Every row gives one point. The points of each table are mixes of a few directions, plus a little noise. How many directions does each table use, and how many do they share? Where both have some left over, give the other angles between the two spaces (their principal angles), to ten degrees, smallest first.

First:
[[-2.5  1.3]
 [-6.0  3.0]
 [ 0.6 -0.5]
 [ 7.0 -3.4]
 [ 0.8 -0.5]]
Second (7 x 2):
[[ 7.1  1.8]
 [-5.0 -1.2]
 [-0.3 -0.1]
 [-2.0 -0.6]
 [ 4.6  1.1]
 [-6.7 -1.6]
 [ 2.7  0.6]]
Directions: first 1, second 1, shared 0; angles 40

First:
[[ 0.3  2.9  0.3  2.2]
 [-0.3 -3.0 -0.1 -2.3]
 [-0.5 -4.8 -0.3 -3.7]
 [ 0.9  9.2  0.4  7.0]
 [-0.4 -4.3 -0.3 -3.2]]
Second:
[[-0.2 -2.7 -0.1 -2.0]
 [-0.5 -4.7 -0.2 -3.6]
 [ 0.8  7.1  0.3  5.4]
 [-0.8 -7.3 -0.3 -5.5]
 [-0.4 -3.3 -0.1 -2.5]
 [ 0.6  5.1  0.2  3.9]
 [ 0.7  5.8  0.3  4.4]]
Directions: first 1, second 1, shared 1

First (9 x 8):
[[ -0.3   4.3  -1.0  -0.3   1.4  -2.6   1.1   7.2]
 [ -3.2   1.0  -3.0   0.4   0.9   4.1  -4.2  -0.4]
 [  0.7  -4.7   0.1   0.2  -1.8   2.4  -1.5  -4.7]
 [  0.2   6.3   0.2  -0.4   2.3  -4.7   3.1   8.5]
 [  1.5   1.0  -1.6  -0.3  -0.1  -3.1   0.8   7.5]
 [  0.8  -6.2  -0.5   0.2  -2.1   3.0  -2.2  -5.9]
 [ -0.2  -5.4   3.1   0.5  -1.3   4.4  -1.0 -12.9]
 [ -0.7   5.4   0.8  -0.2   2.2  -2.6   2.3   4.6]
 [  1.1  -1.5   2.6   0.2  -0.5  -0.3   1.8  -3.9]]
Second (9 x 8):
[[-0.6  1.0 -1.3  0.3  2.5  1.9 -1.4 -3.2]
 [-0.4 -2.3 -0.4 -0.6  0.3  1.5 -2.0 -4.0]
 [-4.3  0.7 -0.8  0.6 -2.1  4.6 -3.3  0.4]
 [-0.8 -5.7  2.0 -0.9 -5.9  0.5 -1.1  0.3]
 [ 3.4 -2.0 -3.8  5.1 -5.4  3.7  1.6  6.6]
 [-2.0 -1.2  2.0 -0.6 -1.4  1.5 -1.0 -3.2]
 [-5.3  6.7  2.4  0.0  0.2  1.3  0.3  2.8]
 [ 6.1 -2.9 -1.6 -3.1  2.7 -9.3  2.0  4.7]
 [ 3.9  5.7  1.6 -1.0  9.0 -5.8  4.9 -4.2]]
Directions: first 3, second 5, shared 3

First (11 x 11):
[[-3.9  0.3  1.2 -4.4 -1.4  0.5 -6.3  6.1 -0.6  5.4 -1.8]
 [-1.7 -0.3 -3.3 -2.9  8.5  5.1  3.2  3.4  1.7  3.3 -0.2]
 [-1.0  0.3  6.0  2.8 -7.3 -3.7 -3.2 -2.4  0.0 -2.5 -7.3]
 [-1.3  0.0 -3.4 -0.3  8.7  4.7  3.4  1.1  1.2  0.9 -0.3]
 [ 2.9  0.0 -1.0  3.6 -0.5 -1.3  2.6 -4.5 -0.6 -4.1  2.7]
 [-2.4  0.1 -2.3 -3.5  4.2  2.9 -1.6  4.7  0.0  4.2  1.3]
 [ 1.1 -0.2 -0.6 -0.4 -0.6 -0.5  0.6 -0.3 -0.2 -0.1  2.2]
 [ 1.2 -0.3  1.2  1.2 -0.7 -0.5  2.8 -2.2  1.0 -1.8 -1.8]
 [ 3.7 -1.2 -4.7 -3.2  5.1  2.4  7.6  0.5  1.5  1.4  7.2]
 [-1.5  1.3  2.7  4.4 -7.1 -4.3 -8.7 -1.9 -3.6 -2.7 -0.8]
 [ 2.8 -0.2  4.3  2.8 -9.0 -5.3 -0.3 -4.5 -0.5 -3.9 -1.2]]
Second (10 x 11):
[[  2.7   0.1  -1.9   2.6  -0.1  -1.0   1.8  -3.3  -1.1  -3.0   4.5]
 [  5.1   0.1  -3.6   5.0  -0.1  -1.9   3.3  -6.3  -2.0  -5.8   8.6]
 [ -3.8   0.0   2.6  -3.7   0.1   1.5  -2.5   4.6   1.5   4.3  -6.3]
 [ -1.1   0.0   0.8  -1.1   0.1   0.4  -0.7   1.4   0.5   1.2  -1.9]
 [  3.2   0.1  -2.3   3.1  -0.1  -1.2   2.1  -3.9  -1.2  -3.6   5.3]
 [ -6.8  -0.1   4.8  -6.6   0.1   2.6  -4.4   8.3   2.6   7.6 -11.2]
 [  1.2   0.1  -0.8   1.1   0.0  -0.5   0.7  -1.5  -0.4  -1.4   1.9]
 [ -5.3  -0.1   3.8  -5.2   0.1   2.0  -3.4   6.5   2.1   6.0  -8.8]
 [  2.2   0.0  -1.5   2.1  -0.1  -0.9   1.5  -2.7  -0.8  -2.4   3.7]
 [  2.6   0.1  -1.8   2.4  -0.1  -1.0   1.7  -3.1  -1.0  -2.8   4.2]]
Directions: first 4, second 1, shared 1

First (11 x 12):
[[  1.5   4.4   0.5  -1.3   0.1  -1.2  -6.7   4.6  -3.6   0.5  -1.3  -3.6]
 [ -0.8   3.4  -2.0  -4.9   0.4   2.6  -2.7   7.5   1.8   0.6  -2.4  -1.5]
 [ -1.8   1.3  -2.7  -4.3   0.3   3.3   0.8   5.6   3.7   0.3  -1.6   0.3]
 [ -1.7  -5.2  -0.6   1.7   0.2   1.0   7.6  -5.5   3.9  -0.8   1.7   4.2]
 [ -1.9   1.5  -2.8  -4.9   0.4   3.5   0.3   6.4   3.9   0.5  -2.1  -0.1]
 [  2.6  -1.3   3.4   5.7  -0.5  -4.5  -1.7  -6.6  -5.2  -0.3   1.9  -0.6]
 [ -1.8  -7.2  -0.3   3.7  -0.1   0.2  10.0  -9.1   4.1  -0.9   2.8   5.4]
 [ -0.4   3.6  -1.8  -4.2   0.2   2.2  -3.2   7.2   0.9   0.6  -2.3  -2.0]
 [  1.4  -4.5   2.8   6.7  -0.5  -3.8   3.3 -10.4  -2.6  -0.8   3.2   2.1]
 [  0.5   0.4   0.6   0.8  -0.1  -1.0  -1.2  -0.6  -1.5   0.0   0.3  -0.7]
 [  2.4   3.3   1.8   1.2  -0.4  -2.8  -6.7   1.1  -5.3   0.4  -0.4  -3.3]]
Second, 8 rows:
[[-3.2 -0.4 -0.3 -3.6 -0.9  0.3  2.4  0.5  6.5  0.9  0.6  2.1]
 [ 2.1 -3.2  4.7 12.9  5.1 -4.6 -3.2 -9.3 -5.5  2.6 -0.2  0.6]
 [ 1.2  0.0 -0.9 -3.5 -4.4 -0.4  2.9 -0.9 -1.4 -3.1  2.6 -0.7]
 [-1.4 -1.3 -0.1 -4.6 -4.5 -1.2  4.6 -2.4  3.5 -1.6  3.3  1.5]
 [ 0.4 -1.1  0.5 -0.6 -2.4 -1.4  2.5 -3.2 -0.1 -1.2  2.2  0.6]
 [ 0.5  0.9 -1.5 -3.5 -2.6  0.7  1.3  1.5 -0.9 -1.9  1.0 -0.8]
 [ 2.5  4.2 -2.6  2.9  5.6  4.7 -7.5  9.3 -6.2  1.2 -6.0 -3.9]
 [-2.2  0.9 -0.3  0.3  4.1  1.9 -2.6  4.3  4.0  3.2 -3.2  0.5]]
Directions: first 2, second 3, shared 1; angles 40

First:
[[-2.0  1.4 -2.6 -0.8  0.3 -2.6 -1.9  0.3  1.0 -0.3  1.5  3.8 -2.1 -2.3
  -1.8 -2.8 -1.8 -2.3]
 [-1.9 -5.0  1.6 -0.6  3.5 -9.6 -2.1  0.1  4.5  3.7 -7.7 -6.1  2.6 -5.2
  -1.5  5.7  4.8 -3.3]
 [ 1.9 -1.1  2.3  0.8 -0.2  3.1  1.9 -0.4 -1.3  0.0 -0.8 -3.1  1.8  2.4
   1.7  2.3  1.4  2.2]
 [-2.1  2.7 -3.8 -0.9 -0.5 -1.5 -2.2  0.4  0.6 -1.0  3.4  6.0 -3.2 -1.9
  -1.9 -4.8 -3.3 -2.1]
 [ 3.6  0.0  3.2  1.3 -1.6  7.6  3.6 -0.6 -3.5 -1.2  1.0 -3.1  1.9  5.4
   3.1  1.8  0.8  4.5]
 [-2.4 -0.5 -1.5 -0.9  1.4 -5.4 -2.3  0.3  2.4  1.1 -1.4  1.3 -0.8 -3.8
  -2.1 -0.6 -0.1 -2.9]
 [-2.6 -1.2 -1.4 -0.9  1.8 -6.8 -2.7  0.4  3.0  1.6 -2.5  0.3 -0.5 -4.4
  -2.2  0.4  0.7 -3.3]
 [ 5.5  3.5  2.4  1.8 -4.5 15.2  5.6 -0.8 -7.0 -3.8  6.7  0.8  0.4  9.7
   4.6 -2.1 -2.5  7.3]]
Second:
[[ 2.2  5.9 -0.1  2.8  0.9  4.2  5.3 -2.2  0.6 -1.5  0.5  0.0  2.1  5.8
   2.5 -4.3 -2.0  4.6]
 [-2.2 -3.3 -1.1 -2.4 -1.2 -7.1 -7.1 -0.4 -1.0  0.1 -3.0 -1.3 -2.1 -3.6
  -1.8  4.2  2.4 -4.7]
 [ 0.0 -5.5  1.1 -2.6 -3.3 -2.9 -6.3  0.3 -3.3  0.1 -1.2 -2.5 -1.4 -2.8
  -0.8  6.5  3.0 -3.4]
 [ 2.7 -5.7  3.8 -0.9 -2.5  4.1  1.6  3.1 -0.3  3.0  5.6  1.1  2.0 -4.7
  -0.6  2.5 -0.3  0.4]
 [-4.6  1.9 -2.6  0.4  4.8  1.0  1.7  1.8  1.0 -1.4 -2.6  1.3 -3.9  2.4
  -0.9 -3.5 -0.2 -0.5]
 [-2.2  7.4 -4.6  1.4  3.3 -9.8 -0.4 -3.3  6.8  0.6 -2.8  3.0  1.3 -1.9
  -1.4 -6.5 -2.7 -1.5]
 [-3.2 -6.1 -0.6 -3.3 -1.3 -5.5 -8.0  1.3 -2.5  0.0 -3.0 -1.8 -3.8 -4.2
  -2.4  6.1  3.5 -5.7]
 [ 3.1  2.4  2.2  2.3  0.0  9.6  6.8  0.1 -1.8 -1.2  2.7 -0.5  1.7  6.0
   2.9 -2.1 -1.3  5.6]
 [-0.5 -5.7  2.1 -1.6 -1.2  4.2 -1.5  2.8 -4.0 -0.2  0.6 -1.6 -2.3 -0.3
  -0.2  4.5  2.3 -0.8]
 [ 4.5 -0.8  3.2  1.1 -2.0  4.3  4.7  0.8  1.7  2.6  5.9  1.8  4.5 -2.4
   0.8 -1.1 -2.2  2.9]
 [ 0.3  9.6 -3.1  3.0  2.5 -2.1  3.1 -4.4  2.9 -2.1 -2.8  0.5  1.7  5.8
   1.9 -6.4 -2.4  3.0]]
Directions: first 2, second 4, shared 1; angles 60
